Each row of a before or after table is a point. The points were changed in one or more steps. Then noise was added and the rows were shuffled. The steps act on how far a point lies along the listed directions, d1 being the first. What was done? A step turns or swaps two directions, mirrors them in a line or flattens them onto one, adds a multiple of one to another, or multiplies one. Angles are multiples of 10 degrees, from the lower direction toward the higher: turns from -170 to 170, lines from 10 to 170 but not 90. Use the fewest steps. Two steps may share a direction if one is a turn and the other turns, adds or multiplies; they go together, in the order done. Otherwise the lowest direction goes first.

Directions:
(1):  4.6 -0.7
(2): 0.7 4.6
Before (14 x 2):
0: -5.4 -1.1
1: -7.7 -1.0
2:  2.6 -0.7
3: -1.8 -0.2
4: -5.5 -3.6
5:  2.3 -9.8
6: -0.5 -3.6
7:  5.0  0.3
8: -5.3  5.2
9:  1.8 -4.3
10: -2.7 -1.4
11: -7.1 -2.4
12: -0.9 -2.7
13:  1.6 -7.9
After:
0: -0.7 -1.4
1: -0.2 -2.1
2: -0.2 -2.7
3:  0.7 -0.5
4:  0.4  0.7
5: -0.1 -1.6
6:  0.1 -0.4
7: -1.5 -6.8
8: -0.6 -2.2
9:  0.2 -1.4
10: -0.1 -2.7
11:  0.0 -3.4
12:  0.9  2.7
13: -0.6 -5.6
Steps: multiply d1 by 0; multiply d2 by 0.7

Directions:
(1):  4.5 -1.9 -2.8  3.5
(2): -0.9  3.8  2.2  4.9
(3): -4.5 -0.9 -4.4  1.8
Before, 12 rows:
0: -1.0  0.3 -0.8 -0.6
1: -1.7  3.2  2.2  2.5
2:  2.1 -0.7  2.2  2.5
3: -3.7  4.1  2.2  1.0
4:  0.0 -0.1  0.2 -2.4
5:  1.4  0.0 -2.0 -0.2
6: -0.7  3.6  4.5 -0.6
7:  3.1 -0.3  0.8 -1.0
8: -0.1  3.0  4.3  2.4
9: -3.7 -0.1 -1.4 -2.9
10: -4.9  3.2  0.7  2.2
11: -0.7 -0.3  0.7 -2.4
After (12 x 4):
0: -4.9  4.4 -0.3  6.8
1: -5.3  7.6  3.4  6.5
2: -3.3  5.7  2.6 10.4
3: -4.7  7.7  5.5  5.5
4:  0.8  0.5  1.4  6.0
5: -1.9 -1.2 -0.3 -6.4
6: -0.5 -2.1 -2.6 -3.3
7: -3.1  6.8  3.5  7.9
8:  2.3 -0.4 -1.2 -2.0
9: -0.4  0.6  0.2 -1.7
10:  1.3 -2.1 -3.0 -0.3
11: -1.5 -2.1 -2.1 -3.1
Steps: mirror d1 and d3 in the line at 160 degrees; multiply d2 by 2.5

Directions:
(1): -0.8  2.1  4.4  1.4  1.9 -7.1 -2.7 -0.1
(2): -4.5 -1.2  4.8 -4.0 -4.2  0.5  1.8  2.4
(3):  3.2  4.1  3.1  0.2  1.6  3.9 -2.1  5.4
Before:
0: -5.4 -1.1  3.7 -3.9 -2.2 -5.3  1.5 -1.0
1: -1.9  0.3  5.3  1.8 -0.2 -4.4 -3.4  0.3
2: -0.6  0.5  1.5  2.4  1.9 -5.6 -4.7 -2.4
3:  5.1  3.5  1.7  2.6  3.9  3.6 -2.9  3.5
4:  1.8 -2.0 -3.3 -0.5  1.0  4.1  1.9 -0.4
5: -4.0 -7.1 -2.9 -2.3 -4.3  1.4  4.5 -2.9
6: -3.2 -3.7 -3.3 -1.0 -3.0 -2.1  1.9 -3.3
7: -3.2  0.2  3.7 -2.5 -0.7  3.6  0.9  3.5
8: -5.2 -0.7  2.4 -2.9 -5.0 -2.9  0.5  1.5
9:  6.2  5.4 -1.5  2.6  4.7  1.0 -3.8  5.8
10: -3.6  2.7 10.8 -4.7 -2.6 -4.4 -0.4  2.7
11: -3.9 -1.9  0.6 -1.1 -4.2 -1.3 -0.1 -3.6
12:  3.6  5.0  1.7  0.9  3.7 -1.7 -1.2 -1.2
13: -2.3  1.7  5.3 -0.3 -0.3 -6.6 -0.6  0.3
After, 14 rows:
0: -6.8 -2.1  2.3 -3.4 -4.7 -7.0  2.0  0.1
1:  2.2  4.1  4.0  1.1  3.0 -3.2 -2.3  2.7
2:  4.3  2.7 -1.9  2.3  0.9  4.0 -3.3 -0.6
3: -5.3 -3.5  3.9 -0.2 -2.5 -5.0  0.9 -2.5
4:  1.5  2.4  4.9  3.0  0.4 -2.0 -4.4  2.2
5:  3.7  1.4 -3.2  0.6  0.6  5.8 -1.3  2.5
6: -0.8  2.0  6.2 -3.3 -1.7 -2.8  1.7 -0.8
7: -0.2 -4.1 -2.8 -1.6 -0.7  2.7  2.6 -1.7
8:  4.4  5.4 -0.2  2.7  5.6  0.2 -2.7  1.3
9:  4.1  6.0  3.2  3.6  6.2 -7.1 -4.6 -1.2
10:  5.8 -0.9 -6.0  2.6  3.0  6.1  0.1  0.6
11: -0.8  2.4  6.1 -1.0 -0.6  1.1 -3.9  4.6
12:  3.8  3.6 -3.0  3.3  2.4 -1.1 -3.8  0.9
13: -0.5 -1.0 -2.1  3.1  4.3 -3.4 -1.0 -4.2
Steps: turn d1 and d3 by 140 degrees; turn d1 and d2 by -160 degrees
